Each row of a before or after table is a point. The points were changed in one or more steps. Then noise was added and the rows were shuffled. The steps act on columns, c1 being the first. Name the steps. A step turns or swaps two columns, mirrors them in a line or flattens them onto one, adds a multiple of one to another, or multiplies or shifts one. Angles are multiples of 10 degrees, from the lower column toward the higher: turns from -170 to 170, lines from 10 to 170 but not 90. Use the fewest steps. Two steps may share a column if one is a turn and the other turns, adds or multiplies; they go together, in the order done. Otherwise the lowest column goes first.

Before, 9 rows:
0:  .01  .39 -.10
1:  .40 -.22  .63
2:  .31 -.09  .22
3:  .12  .14  .06
4:  .94  .05  .30
5:  .00 -.07 -.12
6: -.24  .13 -.35
7: -.05  .34 -.03
8:  .22  .32  .08
After, 9 rows:
0:  .02 -.20 -.18
1:  .52  .46 -.42
2: -.15 -.43 -.12
3:  .36  .21 -.15
4: -.32 -.28  .25
5:  .90  .13 -.26
6:  .03 -.02  .14
7:  .08 -.06 -.12
8: -.20 -.25 -.13
Steps: add -0.5 times c2 to c1; turn c2 and c3 by -150 degrees

Before, 11 rows:
0:  .55 -.22  .15 -.31  .42  .02 -.50  .07
1:  .36  .26  .45 -.18  .58  .50  .43  .44
2:  .27 -.12  .30 -.07  .37 -.52  .19 -.44
3:  .21 -.17  .05  .35  .45 -.05 -.61  .46
4: -.29  .28 -.05 -.36  .32  .03 -.28 -.29
5:  .00 -.46 -.12  .19 -.44 -.41 -.59  .00
6:  .17  .22  .63  .15  .01  .34  .16  .12
7:  .46 -.38  .46 -.12  .20  .55  .24 -.40
8:  .25 -.20 -.23 -.29 -.19 -.52  .49  .32
9:  .09 -.57  .45  .58  .52 -.20  .15 -.42
10:  .03  .15 -.23  .51 -.15 -.47  .28 -.42
After, 11 rows:
0: -.38 -.47  .45 -.11 -.35  .07  .92 -.39
1:  .22 -.17  .42  .15 -.75  .03  .56  .13
2: -.21 -.25 -.30 -.30  .08 -.75 -.62  .31
3:  .28  .30  .21 -.36  .42  .27 -.06 -.29
4: -.45 -.01 -.42  .19 -.30  .32 -.82  .00
5: -.56 -.10  .69  .59  .00 -.25 -.24 -.41
6:  .16 -.02 -.27  .51  .12 -.51 -.62 -.43
7:  .26 -.35  .75 -.18  .04 -.13  .91  .44
8: -.12 -.26  .48 -.06  .01 -.47 -.72 -.43
9: -.22 -.57  .41 -.31  .25  .48 -.13  .10
10: -.18 -.22  .38  .34  .40  .55 -.30  .45
Steps: turn c1 and c2 by -90 degrees; turn c3 and c5 by -50 degrees; multiply c5 by 1.6; multiply c6 by 1.6; turn c6 and c7 by 70 degrees
